Each point is reached from the start by the listed moves, each made once or not at all, plus a little noise. Say if it took an odd or an even number of moves. Then give how often each move was made.
(in the rows, 128 means zero)

Moves:
(1): [168 117 141]
(2): [107 188 127]
(3): [121 133 158]
Start: [117 131 129]
Points:
[136 181 142] -> even (1, 1, 0)
[ 90 197 159] -> even (0, 1, 1)
[ 97 191 128] -> odd (0, 1, 0)
[129 186 171] -> odd (1, 1, 1)

Moves:
(1): [180  87 133 105 128 144  98 108 132  87  96 127]
(2): [154 197 153 121 124 115 126 139 120 140 161 129]
(3): [121 134 171 120 124 114 144 123 117 127 121 131]
(4): [132 148 125 177 121 122 141  93 141  95 117 115]
(5): [114 110 141 156 193 148 121 124 131 124 130 137]
(6): [106 103 141 144 124 179  87 157 139 124 131 101]
(7): [126 165 120  90 142 152 166 130 147 117 130 116]
(8): [131 132 121 128 130 120 142 154 102 129 111 112]
(9): [118 111 122 119 122 109 125 166 162  99 123 119]
Start: [143 112 100 143 120 108 105 129 162 129 157 106]
Points:
[213 179 108 115 119 101 135 149 200  30 126  54] -> even (1, 1, 0, 1, 0, 0, 1, 1, 1)
[147 206 175 118 189 125 149 134 166 125 190 109] -> even (0, 1, 1, 0, 1, 0, 1, 0, 0)
[202 121 134 127 111 153  46 177 145  95 143  63] -> even (1, 1, 0, 0, 0, 1, 0, 1, 0)
[134 136  78  97 131 103 154 197 190  88 139  69] -> odd (0, 0, 0, 0, 0, 0, 1, 1, 1)
[140  50 160 110 183 187  80 172 222  36 125  68] -> even (1, 0, 1, 0, 1, 1, 1, 0, 1)
[188  96 136 124 105 142  29 187 206  68 154  72] -> even (1, 1, 0, 0, 0, 1, 0, 0, 1)

Moves:
(1): [152 129 118 148 128 125 116 117 117 120 147 135 126 129 128 140 131 134
 131 124 120]
(2): [123 150 123 123 130 126 136 123 121 126 134 138 121 139 142 129 142 157
 118 137 133]
(3): [133 138 150 122 122 111 133 141 139 125 142 154 145 128 128 131 131 130
 124 137 128]
(4): [131 129 134 151 143 136 138 128 127 130 131 120 128 131 119 127 123 131
 122 138 132]
(5): [128 139 128 114 149 136 107 120 119 133 144 114 144 125 123 114 148 116
 119 130 130]
(6): [121 118 125 120 122 150 123 115 139 126 138 126 132 139 125 120 121 122
 119 128 126]
(7): [134 116 118 108 143 139 152 122 113 127 138 136  95 121 121 135 109 125
 132 109 147]
(8): [147 135 133 126 120 136 127 158 140 114 124 126 117 130 129 134 142 128
 129 141 134]
(9): [127 115 117 125 149 120 136 139 147 138 138 124 113 120 129 129 119 143
 132 136 127]
(10): [139 138 122 132 124 134 139 121 127 150 127 119 126 125 129 120 116 118
 141 124 130]
(11): [120 129 116 128 128 124 133 137 120 131 136 121 126 128 117 123 112 132
 132 135 127]
(12): [125 129 119 131 137 123 121 155 122 143 123 152 122 126 138 127 132 124
 119 121 109]
(13): [130 140 116 126 125 130 135 124 140 113 109 133 151 140 118 132 145 134
 125 128 128]
(14): [130 129 121 131 133 112 134 118 138 129 130 128 107 166 129 124 104 114
 130 124 129]
(15): [123 126 122 133 131 128 136 136 126 115 129 135 121 130 150 141 119 118
 144 148 124]
(16): [116 156 142 126 127 130 119 127 131 120 122 138 125 125 122 167 118 126
 129 129 114]
(17): [131 121 124 117 115 127 115 117 128 153 127 126 140 125 116 131 154 112
 119 136 148]
(18): [138 112 128 121 133 131 131 136 119 139 124 118 142 134 133 135 121 136
 127 115 130]
(19): [128 129 141 132 128 136 122 134 124 128 125 141 132 146 116 130 146 138
 154 143 116]
(20): [145 127 140 120 130 118 145 129 122 121 109 132 118 131 130 128 117 130
 125 148 110]
Start: [147 127 130 109 122 132 150 130 134 144 122 111  99 158 135 127 105 125
 126 121 138]
Points:
[174 157 115 132 152 134 192 147 163 165 136  99  41 204 144 121  85 150
 132 151 159] -> even (0, 1, 0, 1, 0, 0, 0, 1, 1, 1, 0, 0, 0, 1, 0, 0, 0, 0, 0, 0)
[153 152  92 112 174 164 197 180 159 144 127 147  27 222 115 170  45 117
 173 161 117] -> odd (0, 0, 0, 1, 0, 1, 1, 1, 1, 1, 1, 1, 1, 1, 1, 1, 0, 0, 1, 0)
[205 138  99  92 164 168 186  76 102 157 142 121  94 249 122 144 107 120
 139 160 153] -> even (1, 1, 0, 1, 1, 1, 1, 0, 0, 1, 0, 0, 1, 1, 1, 0, 1, 1, 1, 1)
[200 115  64  80 184 143 200 106 127 148 153  99  62 213 130 136  33 112
 146 134 131] -> even (1, 0, 0, 0, 1, 1, 1, 0, 1, 1, 1, 0, 1, 1, 1, 0, 0, 1, 0, 1)
[136 181 107 102 181 108 207 161 151 146 143 175  54 202 117 168  57 162
 107 136 131] -> even (0, 1, 1, 1, 0, 0, 1, 0, 1, 0, 1, 1, 1, 1, 0, 1, 0, 0, 0, 0)
[205 151 162  86 105 161 166 137 132 135 143 173  68 179 124 197 101 101
 162 182 130] -> odd (1, 0, 1, 0, 0, 1, 1, 1, 0, 1, 0, 0, 0, 0, 1, 1, 1, 0, 1, 1)
[186 141 122  97 121 131 120  84 144 183 175 118 119 199 118 107 116  80
 114 128 155] -> odd (1, 0, 1, 0, 1, 1, 0, 0, 0, 1, 0, 0, 0, 1, 0, 0, 1, 0, 0, 0)
[188 200 114  95 142 170 154 138 132 147 163 175  98 179 132 184 143 111
 104 155 148] -> even (1, 1, 1, 1, 1, 1, 1, 1, 0, 1, 0, 1, 1, 0, 1, 1, 1, 0, 0, 0)
[175 155 125 108 164 124 189 176 115 161 115 129 145 178 141 126  89 116
 122 165 108] -> even (0, 0, 1, 1, 1, 0, 0, 0, 0, 1, 1, 1, 1, 0, 1, 0, 0, 1, 0, 1)

Moves:
(1): [140 116 145 145  90 139 139 140 116 123 143 116 129 105 117 108 124 118
 133 116 133 158 132 123 120 140]
(2): [125 132 122 129 132 129 138 121 106 104  96 148 137 116 128  97 134 106
 128 119 129 138 119 158 138 103]
(3): [128 130 133 131 120 119 148 103 148 116 113 114 120 106 116 124 138 138
 141 100 113 127 135 138 133 120]
(4): [147 108 130 178  95 125 110 137 128 117 138 120 117 137 156 129 114 121
 139 134 144 119 120 127 122 127]
(5): [152 136 131 114 157 114 126 127 123 143 141 112 133 113 135 113 116 120
 134 110 125 129 153 134 127 134]
(6): [126 112 127 145 130 125 143 118 114 110 150 124 122 123 132 110 115 124
 130 145 119 126 145 118 141 119]
(7): [131 131 134 144 131 115 151 134 128 116 115 152 137 127 111 149 142 127
 114 126 132 135 124 121 132 145]
(8): [133 117 146 120 146 125 117 168 119 134 135 127 133 117 114 147 127 146
  90 158 125 138 123 124 138 144]
(9): [132 154 119 132 134 150 115 135 118 125 129 124 112 122 138 141 149 109
 155 122 109 132 131 107 120 129]
(10): [125 137 127 127 122 118 136 140 120 146 126 127 124 115 131 124 137 144
 128 124 126 131 132 122 129 119]
(11): [127 131 151 117 147 117 125 113 120 129 134 126 134 134 126 122 131 139
 137 130 121 132 134 123 127 134]
(12): [133 128 142 133 122 146 140 130 108 134 124 147 117 149 121 113 135 124
 160 144 109 134 136 136 126 127]
(13): [123 146 122 126 138 156 116 125 117 138 131 127 150 129 109 126 115 129
 130 149 118 118 100 143 135 129]
(14): [134 128 109 130 138 135 124 136 130 125 122 105 127 152 120 141 140 149
 148 105 136 125 117 108 130 136]
(15): [137 132 122 130 133 138 147 148 124 126 129 123 133 138 126 147 144 127
 120 140 125 123 136 122  96 112]
(16): [137 137 140 115 116 131 121 127 103 107 128 120 125 112 122 148 133 126
 150 121 136 124 121 133 144 141]
(17): [126 116 126 127 134 128 140 126 128 136 127 136 143 134 133 125 133 131
 148 133 126 136 135 128 129 122]
(18): [120 141 117 122 136 128 126 125 140 125 133 130 128 115 127 133 138 150
 124 112 130 123 139 135 121 132]
(19): [116 121 131 135 125 120 134 151 132 124 136 126 136 130 131 127 127 120
 138 114 127 127 136 132 126 128]
(20): [126 130 128 118 136 123 144 118 142 109 138 127 109 133 122 116 115 139
 141 130 125 129 109 116 127 138]
(21): [131 139 142 138 155 129 123 116 117 135 118 119 126 138 138 142 124 124
 130 122 155 135 124 142 142 128]
(22): [122 122 126 131 146 110 127 117 131 110 121 140 117 151 114 130 110 125
 131 133 124 144 136 142 116 121]
(23): [138 140 134 164 121 133 129 140 141 129 111 114 132 136 136 116 135 132
 146 139 153 132 148 112 140 127]
(24): [135 135 128 143 120 118 141 139 129 116 142 114 126 132 132 138 138 122
 126 136 127 145 124 137 132 146]
Start: [144 140 103 103 110 120 153 109 131 131 115 119 142 141 138 143 142 108
 107 109 141 151 118 125 103 131]
Points:
[167 122 127 143 124 136 151 177  61  64 123  97 187 146  96 159 147 132
 159 110 149 190 100 159  80 137] -> odd (1, 1, 0, 1, 0, 0, 0, 1, 0, 0, 1, 0, 1, 1, 1, 1, 1, 1, 1, 0, 0, 1, 0, 0)
[167 170 102 124  98 145 226 110  91  50 134  79  70 126  88 143 184 145
 233  65  90 192 150  91  69 130] -> even (1, 0, 1, 0, 0, 1, 0, 0, 1, 1, 0, 1, 0, 1, 1, 1, 0, 1, 0, 1, 0, 1, 0, 0)
[167 193  89 178 127 152 238 129  97 103 129  67 156 115 104 187 215 137
 170  75 125 202 126 107  99 146] -> odd (1, 0, 1, 0, 0, 1, 1, 0, 1, 1, 0, 0, 1, 1, 1, 0, 1, 1, 0, 0, 1, 0, 0, 1)
[149 154  93 144 165  74 243  82 121  27  90 114 144 155  90 155 192 135
 125  76 116 189 146 147  88 120] -> even (0, 1, 1, 0, 0, 1, 1, 0, 0, 0, 1, 0, 0, 1, 1, 0, 0, 1, 0, 0, 0, 1, 0, 1)
[196 163 156 249  93 118 197 145  47  44  89  93 143  93 118 149 161  82
 178 138 162 242 117 154 165 147] -> even (1, 1, 1, 1, 0, 1, 1, 1, 1, 1, 0, 0, 1, 0, 0, 1, 1, 0, 0, 0, 1, 1, 1, 1)
[156 183 109 239  96 112 221 128 136  55 130 111  96 154 123 127 158 121
 219 125 105 181 138 121 110 147] -> even (0, 0, 1, 1, 0, 1, 1, 0, 1, 1, 0, 1, 1, 0, 0, 0, 0, 1, 1, 1, 0, 1, 1, 1)
[175 157 106 147 173 133 187 135  77 126 151  75 132 181 167 140 167  81
 226  89 121 189 165 116 124 148] -> odd (0, 0, 0, 0, 1, 1, 0, 0, 1, 0, 0, 1, 0, 1, 0, 0, 1, 0, 1, 0, 1, 0, 0, 1)
[142 127  97 115 138 101 232 159 115  73 106  87 130 118 106 125 166 150
 118  93 112 164 116 113 110  97] -> odd (0, 1, 1, 0, 0, 1, 0, 1, 0, 1, 0, 0, 0, 1, 1, 0, 0, 0, 1, 1, 0, 0, 0, 0)

Moves:
(1): [153 143 152 113 146 131 125 109 117 148 125 151 125 121 105 135 173 147
 134 106 126 116 108 122 152 132 117]
(2): [108 139 139 111 125 110 122 153 125 116  97 109  98 133 124 116 115 131
 121 122 156 131  98 123 160 141 123]
(3): [153 128 142 134 124 143 126 124 111 107 127 134 144 118 125 133 123 136
 113 133 156 123 140 180 137 130 118]
(4): [147 118 144 121 131 127 144  91 125 152 128 137 103 128 132 138 143 125
 143 133 137 153 150 106 145 115 131]
(5): [130 127 125 123 125 145 129 123 121 134 118 133 132 126 145 148 124 139
 132 119 124 136 127 126 118 133 130]
(6): [146  91 127 134 131 142 125 104 118 112 137 126 116 139 118 112 112 130
 132 118 119 117 127 123 115 135 124]
(7): [126 143 131 110 116 152 170 141 118 127 123 132 136 140 120 130 138 121
 131 139 131 139 130 142 115 139 136]
(8): [122 124 136 144 132 149 132 133 138 127 137 150 106 131 129 116 128 136
 128 130 132 117 141 123 146 132 115]
(9): [154 127 136 126 140 133 138 157 144 136 150 114 159 169 154 113 148 149
 153 130 129 147 135 114 117 118 153]
(10): [126 132 106 140 123 120 138 113 131 154 134 118 137 104 120 106 136 120
 121 122 144 137 136 134 128 139 120]
(11): [125 143 122 134 135 116 120 115 112 128 123 134 122 128 135 120 124 118
 103 127 136 139 150 110 119 126 144]
(12): [114 166 105 131 139 134 165 121 113 108 115 133 138 123 121 136 136 117
 148 136 136 118 139 104 125 114 148]
(13): [123 127 127 151 134 124 137 131 128 118 139 120 128 125 134 127 130 117
 120 117 140 133 120 140 131 119 136]
(14): [135 128 115 115 115 118 136 126 108 114 128 156 142 142 132 124 101 100
 168 133 125 128 135 126 123 131 145]
(15): [143 138 138 126 117 105 143 120 117 145 141 117 124 130 147 131 123 132
 129 118 147 115 126 127 128 123 132]
(16): [137 150 128 124 126 150 128 136 128 113 136 109 124 139 139 126 136 115
 128 117 124 128 122 140 131 114 130]
(17): [107 136 144 131 159 128 114 136 116 124 146 109 142 109 117 110 141 125
 112 114 135 118 150 116 169 136 136]
(18): [119 109 122 127 119 141 134 127 123 140 121 127 134 134 127 113 132 131
 134 130 138 126 103 119 126  99 129]
(19): [124 131 113 128 125 123 118 111 126 117 147 134 109 111 133 129 131 143
 147 140 109 117 115 130 125 128 155]
(20): [135 129 119 152 130 129 136 130 123 137 147 127 135 113 139 146 123 129
 129 144 131 128 103 122 130 119 131]
(21): [134 115 115 116 162 126 118 147 120 125 122 144 141 122 126 126 133 119
 126 121 130 125 134 129 120 115 126]
(22): [128 112 124 127 101 147 121 135 137 119 113 134 121 132 124 130 126 116
 112 119 138 130 132 106 129 125 138]
(23): [124 119 146 144 124 125 132 150 131 126 122 130 123 123 133 120 144 128
 142 146 119 137 136 123 119 143 120]
(24): [121 123 122 120 128 132 145 109 130 126 126 124 139 124 137 111 142 116
 131 139 130 111 111 135 134 140 124]
Start: [147 122 164 118 145 115 126 123 100 175 115 117 124 130 101 171 110 105
 132 116 127 125 113 132 109 114 126]
Points:
[198 140 127  85  98 200 208 121  58 168 107 121 198 178 153 112 137  58
 149 108 189 161 125 158  77 102 184] -> odd (0, 0, 1, 0, 1, 0, 1, 0, 1, 1, 1, 0, 0, 1, 0, 1, 0, 1, 0, 0, 0, 1, 0, 1)
[141 173 160 132 196 136 187 210  23 156 123 120 156 159 178 125 127  81
 193 115 201 131 123  33 148  64 198] -> even (0, 1, 0, 0, 1, 0, 0, 1, 1, 0, 1, 1, 0, 1, 1, 1, 1, 1, 0, 1, 1, 0, 1, 0)
[214 153 172  48 151 198 220 156  17 139  75 176 130 170 122 161 191  96
 249 114 193 154  90  96 132  71 205] -> odd (1, 1, 1, 1, 1, 0, 1, 0, 1, 0, 0, 1, 0, 1, 0, 1, 0, 1, 1, 0, 1, 1, 1, 0)

Moves:
(1): [127 124 130 119 134 122 135 132 139 125 116 134 127 129 118 114 114 134
 140 128 123 128 138 148 125 128]
(2): [122 132 137 127 129 132 129 126 136 122 130 117 136 128 126 127 114 115
 124 129 129 134 116 132 133 129]
(3): [112 116 142 124 137 126 118 117 134 130 133 133 143 136 121 129 133 143
 124 134 146 134 115 130 139 124]
(4): [131 129 130 128 127 143 131 108 115 123 125 133 133 134 126 130 116 131
 117 139 140 137 122 118 119 124]
(5): [117 119 118 116 156 121 141 128 121 131 137 143 146 128 123 122 129 128
 126 154 129 115 136 132  99 127]
(6): [140 112 118 123 144 154 100 131 145 126 137 113 127 115 129 133 136 122
 133 124 114 121 136 125 132 148]
(7): [132 103 128 129 121 130 136 132 131 117 128 117 139 131 137 123 110 116
 127 122 120 133 122 141 119 139]
(8): [134 111 134 127 125 132 134 125 132 127 132 140 126 127 135 113 130 139
 138 133 140 127 109 122 117 108]
(9): [122 122 146 139 108 136 126 118 124 112 129 130 128 123 127 130 123 128
 131 130 118 138 138 137 134 123]
(10): [133 130 137 133 122 127 116 113 127 135 125 115 135 130 121 118 133 123
 123 134 128 126 121 131 130 130]
(11): [133 119 137 118 127 132 129 120 134 126 146 123 123 131 130 119 125 125
 116 125 133 145 127  98 115 130]
(12): [145 136 121 122 120 131 107 123 139 107 112 118 118 134 142 122 113 122
 136 127 132 141 131 124 151 137]
(13): [139 135 130 123 135 137 138 126 125 134 150 134 157 118 126 130 110 141
 142 135 129 120 144 128 115 143]
(14): [124 141 129 134 111 154 130 139 126 126 142 129 154 121 128 125 130 132
 117 120 140 106 142 116 112 145]
(15): [138 115 110 137 105 126 111 131 138 126 134 123 121 129 122 130 141 127
 114 124 130 137 114 136 136 122]
(16): [114 123 122 124 138 132 143 111 121 128 125 130 140 141 133 124 112 129
 136 130 125 126 126 133 122 124]
(17): [124 122 120 113 138 123 119 117 132 119 120 129 102 125 141 117 145 140
 131 111 135 145 128 135 124 103]
(18): [137 120 133  97 122 130 140 149 128 115 136 124 112 101 123 138 131 126
 124 105 125 108 125  98 123 104]
(19): [116 141 136 132 126 117 124 127 110 127 127 125 126 140 136 123 121 138
 132 135 134 128 126 137 133 124]
(20): [138 118 130 135 141 132 123 131 130 113 123 128 130 137 132 121 128 117
 135 127 129 123 138 136 126 118]
(21): [123 132 115 129 124 126 135 133 151 134 130 115 107 135 139 148 134 104
 120 122 141 109 137 150 126 145]
(22): [128 113 128 122 127 129 122 121 124 128 133 131 135 122 119 120 125 123
 126 118 125 129 118 117 120 140]
(23): [136 143 126 128 112 141 121 126 117 116 134 112 128 140 128 139 142 129
 129 142 134 138 123 142 117 126]
(24): [130 107 124 141 120 131 132 129 134 115 127 110 129 122 123 134 116 116
 135 132 129 130 130 134 132 141]
Start: [128 138 141 125 133 128 143 115 133 110 137 138 121 140 140 120 124 133
 140 143 121 136 103 120 101 126]
Points:
[144  46 145  92 154 150 122 100 170  51 157  98 144 140 149  61  49 101
 165 162 119 159  85 124  69 167] -> odd (1, 1, 0, 0, 1, 1, 1, 1, 0, 0, 1, 1, 0, 0, 0, 0, 0, 0, 1, 0, 0, 1, 0, 1)
[138 104 145  65 140 182 163  87 126   7 149 111 130 158 165  68  69 134
 153 162 178 144 100 105  26  74] -> odd (1, 1, 0, 1, 1, 0, 0, 1, 0, 0, 1, 1, 0, 1, 0, 1, 1, 1, 1, 1, 0, 0, 1, 1)
[112 123 190  94  96 157 137  89 133  61 133 135 151 143 147  75  84 166
 158 138 150 118  93 115 106  93] -> even (1, 0, 1, 0, 0, 0, 0, 1, 1, 1, 0, 1, 0, 1, 0, 1, 0, 1, 1, 0, 0, 0, 0, 0)

Moves:
(1): [124 155 120 139 143 105 136 118 132 123 137 116 159 140 122 131 135 111
 121 100 100 123 131  98]
(2): [129 136 121 145 124 102  94 138 139 118 113 132 134 137 128 136 143 108
 132 126 137 127 128 107]
(3): [124 141 124 107 114 152 127 137 138 123 123 123 146 135 140 118 130 151
 139 142 118 124 109 120]
(4): [148 141 136 146 133 137 139 130 139 128  94 109 111 106 111 134 118 150
 152 114 137 127 122 134]
(5): [136 131 114 112 139 112 126 109 124 110 122 125  96 122 164 134 131 124
 136 168 128 119 136 114]
(6): [139 114 142 128 130 138 141 129 137 130 138 137 144 127 136 123 149 133
 118 131 125 123 123 113]
(7): [129 123 132 120 134 115 141 149 130 134 139 134 108 114 112  85 115 135
 138 133 156 132 120 145]
(8): [136 129 114 123 114 100 161 148 135 135 136 121  96 143 136 160 121 124
 116 123 135 118 139 136]
(9): [125 106 136 137 136 131 141 122 133 143 131 138 142 142 134 102 134 141
 138 138 125 132 120 135]
(10): [113 123 135 125 124 132 156  81 133 134 139 143 129 131 117 126 136  86
 149 130 143 138 149 145]
(11): [163 139 133 132 130 112 133 133 129 128 133 131 144 134 112 132 105 127
 109 128 151 109 149 129]
(12): [144 135 113 100 135 136 114 129 131 129 126 126 111 141 126 123 128 116
 124 121 108 139 125 138]
(13): [138 142 123 142 126 138 134 138 125 129 133 126 115 129 148 134 138  86
 115 129 129 128 126 144]
(14): [135 138 134 113 140 148 126 141 121 145 138 129 122 143 148 144 102 113
 133 121 121 143 107 103]
(15): [118 133 141 141 136 126 131 134 133 110 132 141 116 142 152 120 130 110
 128 133 132 135 142 131]
(16): [144 107 140 117 138 121 143 124 130 124 116 129 146 127 127 127 132 132
 136 117 138 102 125 132]
(17): [125 125 154 125 128 121 144 137 121 139 134 148 137 126 140 120 145 128
 131 134 116 137 127 139]
(18): [120 116 140 130 141 134 120 130 103 120 117 140 153 147 116 134 131 139
 115 134 120 138 128 128]
(19): [134 124 134 140 119 132 128 136 126 133 117 137 108 134 120 131 135 123
 144 132 121 104 130 136]
(20): [131 122 120 138  99 133 138 148 128 119 129 160 151  99 127 117 126 161
 135 128 107 146 118 123]
(21): [150 131 125 126 124 114 124 111 107 110 161 126 118 133 136 125 139 122
 132 123 133 125 120 140]
(22): [117 128 114 121 134 114 125 143 143 101 132 117 120 130 118 161 101 121
 154 148 115 126 146 151]
(23): [134 134 133 136 140 129 108 113 130 101 125 147 116 130 131 127 112 133
 107 139 120 128 107 137]
(24): [110 129 115 136 153 133 103 114 126 154 133 167 109 128 159 136 158 138
 128 115 137 131 117 131]
Start: [144 133 130 106 126 127 128 119 134 137 113 117 126 132 105 139 121 114
 127 134 117 114 121 139]
Points:
[209 175 140  89 175  96 168 183 181 107 106 171  38 152 155 153  91 101
 139 145 144  88 111 242] -> odd (0, 0, 1, 1, 0, 0, 1, 1, 0, 0, 1, 1, 1, 0, 1, 1, 1, 0, 0, 0, 0, 1, 1, 1)
[195 129 160  54 166 104 153 150 124  58  91 134  61 152 135 116 118 129
 218 196 104  86 115 212] -> even (0, 0, 1, 1, 1, 0, 1, 0, 0, 0, 0, 1, 0, 0, 1, 1, 1, 1, 1, 0, 1, 1, 0, 0)
[161 130 170  95 195 135 167  94 126 121 123 178 148 214 117 161 114   7
 159 140  39 115 108 189] -> even (1, 0, 0, 0, 0, 0, 0, 0, 1, 1, 0, 1, 1, 1, 0, 1, 1, 1, 1, 0, 0, 1, 1, 0)
